Each row of a before or after table is a point. The points were changed in one or more steps. Then noise was added and the rows were shuffled. The steps act on columns, c1 being the first. What was done? A step turns or swaps two columns, mirrors them in a line or flattens them onto one, adds a multiple of one to another, or multiplies or shifts one. Angles are multiples of 10 degrees, from the lower column toward the higher: turns from -170 to 170, lines from 10 to 170 but not 90. Use the fewest steps. Two steps may share a column if one is a turn and the other turns, adds or multiplies; they go together, in the order done. Otherwise the lowest column goes first.

Before (13 x 2):
[[ 4  5]
 [ 4 12]
 [-5  2]
 [-3  2]
 [-6  7]
 [ 8 -6]
 [16  5]
 [ 3 12]
 [ 5  6]
 [31  1]
 [-2 11]
 [-6 -2]
 [60 -8]]
After, 13 rows:
[[ 5 12]
 [ 1 -1]
 [ 9 14]
 [ 2  3]
 [-3 -4]
 [ 9 22]
 [-1 -1]
 [ 5  9]
 [ 3  7]
 [ 4 10]
 [ 7 11]
 [ 0  0]
 [ 7 12]]
Steps: flatten c1 and c2 onto the line at 60 degrees

Before:
[[  3   0  33]
 [-29   6  60]
 [  6  -9   8]
 [ 33 -18  29]
 [  2  21  11]
 [-23 -27   3]
 [-26 -13 -10]
 [ -8  19  -5]
 [  6 -27  36]
 [  9  15   7]]
After, 10 rows:
[[  7 -16   7]
 [-11  31   3]
 [  1  28 -10]
 [ -2  -3  33]
 [ 21  -2  -5]
 [-10   0   8]
 [ 19 -14  10]
 [-33 -19  27]
 [-28  10  35]
 [ 21  21  59]]
Steps: turn c1 and c2 by -120 degrees

Before:
[[  3   7  10 -13]
 [  4  -4 -12  -2]
 [-10   4  -7  -5]
 [  5  16 -10  -5]
 [  8 -23 -14 -22]
 [ -1  20  -6 -13]
 [-13 -21   0 -13]
 [-12  -6  35 -12]
 [ -7  18  12  -2]
 [ -7  19  -6   0]
 [ -1  12   5  -3]
 [ -9  -1 -14  -5]]
After:
[[-13  10  34 -29]
 [  4  21 -10  -2]
 [-13  -2   0 -38]
 [  4  -1 -13  -6]
 [  8   9 -14 -58]
 [ -1  15   4   0]
 [-10  10  -6 -10]
 [  4  22  10 -25]
 [ -8  17  -6   8]
 [ -1  33  -7 -17]
 [ -6  18  13   4]
 [ -8   5 -14 -11]]
Steps: multiply c4 by 2.5; turn c2 and c4 by 30 degrees

Before:
[[-29  -5 -31 -42  23  10]
 [ -7  22 -35 -49   3  -8]
 [ 19   3 -10  18  32 -18]
 [-26   5 -60 -37 -21  -3]
 [ 16   1  27  26 -18  12]
 [ 17 -13  21   0  20 -19]
 [ -4  11 -30 -27  26  19]
 [-15  18   8  10  12 -11]
 [ 12  20  37   5  -3  19]]
After, 9 rows:
[[-14  18  -3  10  15 -12]
 [ 18 -13  -3  -1  29 -20]
 [ -3  12 -40 -28  -6  18]
 [ 19   4 -31  18  13 -16]
 [-28   6 -23 -37 -59  -2]
 [-29  -7 -36 -42  -7  11]
 [ 12  18  26   5  25  20]
 [ 16   1  31  25  10  12]
 [ -6  22 -26 -49 -25  -8]]
Steps: turn c3 and c5 by 50 degrees

Before:
[[-32 -21 -15  -4  -4  -8   7  22]
 [  4  29  11  -4  -4   6   9 -38]
 [ 16   1 -21  -4 -18 -38  14  -8]
 [-20  18 -57   3 -19 -15 -18 -15]
 [  0  -7 -10   0  -6 -29  -8  12]
 [  0  20  -2   8  10 -18  32  -8]
 [-15 -15 -37 -11   9 -19 -13 -26]
 [ 14   3  -8   2  19   4   8 -30]
 [ -4  22  -6  -4  21 -18  31  -9]
 [  7   5  -5 -12  17   5   6 -10]
 [ 24  -4   6 -35   1  12  -5 -10]
 [  2 -24  13 -13 -11  15  18 -32]
 [ 15   4   1  -2  -6 -44   2   4]
 [ 13  15 -23  10  17 -12  10  -8]]
After:
[[  1  -6   5   0  22  21 -12  11]
 [  0  18 -31   5  20   1   9  -8]
 [ 16   3  -2  -1  34  26   0   4]
 [ 11  16 -19   7  18  -9 -17  -9]
 [ 14   5 -10   3   5 -19  -4 -30]
 [-21  17  -1   2   2  25 -59 -15]
 [-15 -14  -1  -7  21   2 -39 -26]
 [ -5  21 -31  -3  26  -9   5  -8]
 [ 17   1 -20  -2  24  33 -15  -8]
 [  7   5  -6  -8   3 -17  -4 -10]
 [  2 -24 -13  -8 -19   2  18 -32]
 [  4  28  -4  -2  -7   1  14 -39]
 [-31 -21 -12  -2   4   9 -12  22]
 [ 23  -2   8 -24 -10  -8   3  -9]]
Steps: turn c3 and c7 by 70 degrees; multiply c4 by 0.7; mirror c5 and c6 in the line at 150 degrees

Before:
[[-41  25  24   3  12   5 -14   1   7]
 [ 18  20 -19  -2   0  -1   4  15  35]
 [ 11  26  -1   7  11  -6 -15  28 -35]
 [  8 -17  27 -37  -1   6 -11   8 -28]
 [-52 -19  11 -18  11   5   5  20 -30]
 [ 25 -60  10  -9  10  -4 -17  -2 -16]
 [ -7   6   9 -10 -41  -4 -13  11 -33]
 [-12  24   9   1   4  34   7  46 -26]]
After:
[[ 50  -9  12 -17  -2  18   4  26 -27]
 [ -9  20  -3  12  -9 -25 -11  35 -33]
 [ 43  22  23   6  -6 -12 -17   1   4]
 [ -4   1   8 -10  40  -4 -15  15 -32]
 [-18  16 -18  -1  -5 -13   4  17  33]
 [-22 -51   9  -7 -15  36 -15  -5 -15]
 [ -7  -8  26 -40   0  14 -10  11 -29]
 [ 12  41   9   0  -2  12   7  59 -24]]
Steps: turn c1 and c5 by -170 degrees; turn c2 and c6 by -40 degrees; multiply c8 by 1.3

Before (12 x 11):
[[ 33 -33   2  10  -1  21  15 -23 -21   0   0]
 [ 23  -9  -4   9  13 -44  -2  -3   3   4   7]
 [ -6   4 -15  10   8 -13 -13  13  -1 -10  24]
 [ 23   2  -8 -15   9 -11  49  32 -33  17  10]
 [ -5 -43   0  -9  -2  16  20 -29   1  -8 -15]
 [ 14 -14 -20  10  33  -4 -26   3  24  -1  -7]
 [ 33 -34 -19 -14 -37  20  35  17 -25  -8 -18]
 [  8 -13   5  20  -6  13  27 -13  -3 -10 -25]
 [  5   0 -15   0   1  -3 -26 -16   4  16 -11]
 [ 44 -14  11 -32 -26  27  43   4 -15 -14  -8]
 [ 37 -19  24 -12 -11  -8  22  46 -20  24   9]
 [  8  -3 -19  16   7 -14   9  -1  23  19  22]]
After (12 x 11):
[[-12  14  -8  -6  16  24 -47   9 -33  18  32]
 [ 13  26   5  11 -17   8 -19 -26  -3 -10 -13]
 [ -3  -9 -15   0   0   4  25 -11   4  16 -15]
 [ 21  53 -19 -35 -19  33 -18 -18 -25  -8  17]
 [-43  11  -4  16   4  23   6   7   3   3  -3]
 [ -8  31  24 -16  -1  37 -12   9 -20  24  46]
 [ 17  60   0  -8   4  -5   0 -15   1  -7 -29]
 [ 21  45   3   7  -7  33   1  -1 -21   0 -23]
 [ -4   9 -20  29  19  14  31  -6  25  -2   3]
 [-14   7 -20  17  -5   8  -7  22  22  19  -1]
 [-13  -9 -15  13   0  -6  10  24  -1 -10  13]
 [ 27  31  11 -41   1  44 -34  -8 -15 -14   4]]
Steps: swap c1 and c6; multiply c2 by 1.3; turn c2 and c7 by -160 degrees; turn c4 and c5 by -40 degrees; swap c8 and c11

Before (14 x 12):
[[-28  18  32  26  -3  19  13   9 -36  16 -25   4]
 [  5 -30 -10 -33  18 -22  -4  -8   9 -37   4  27]
 [ 16 -27 -12  -5  16   5   4  22  -4   9  15  35]
 [  5  13   8  44  -2  21  12 -10  -8   0 -19 -17]
 [ -5  26   0  23   8  11  11 -19 -37  41 -28 -10]
 [ -7  -9  14 -15  22  10  21  16 -16  -8  -3 -51]
 [ -2  11   4 -16  31  13 -19  21   5 -12  -8 -11]
 [ 19 -39   2 -15  -1 -23 -23  21   2  -8  -8  19]
 [ -5  24  18  30  20   6  42  -7  -4  17 -22  -1]
 [ -4 -27   0 -26   6 -22 -14  22  29   6  -1   6]
 [ 16  24  13 -19  11   2  14  39 -17 -15 -47 -36]
 [ -9 -13   1   9  18  31  21 -11  -1   5 -44  -2]
 [-18  -3 -16   1  25 -13   3  41 -13 -15 -22 -27]
 [-18  25  -8  20 -21  31  32 -10 -13  19 -16   0]]
After, 14 rows:
[[  5 -16 -10  43 -10 -21  -3  17  12 -37   2  20]
 [-20   4  -3 -33  18  30  30 -13 -23  19 -18  -2]
 [ 15  16 -16  23 -15   6   5   7  -5  10  12  28]
 [ 17 -34  27  -8 -19   2  13  -3 -27 -15 -38 -23]
 [ -4  -2   2  38 -12 -21 -15  -2  48   7   0   8]
 [ -5  14  12 -37   0  12  12  11 -58  42 -28  -6]
 [-26  15  41 -31   0  18  14  -5 -57  15 -12  22]
 [ -7  -7  15  17 -19  10  22  14 -25  -7   1 -45]
 [-10  16  15   4  -9  33  21  18  -2   5 -42   8]
 [  5  27  14 -37   4  21  12   3 -14   2 -16  -9]
 [ 19  10   5  39  -6 -24 -24  -7   2  -8  -9  20]
 [-19  -3  -7   3 -29 -13   4   9 -20 -14 -27 -29]
 [ -4  13  25 -39  -9   6  41  17  -7  16 -16   9]
 [ -3 -22   7   2 -25  13 -19  17   7 -14  -6  -9]]
Steps: turn c2 and c4 by -130 degrees; add 0.3 times c10 to c2; turn c3 and c11 by 20 degrees; add 0.5 times c3 to c12; multiply c8 by 0.4; turn c5 and c8 by 130 degrees; multiply c9 by 1.6
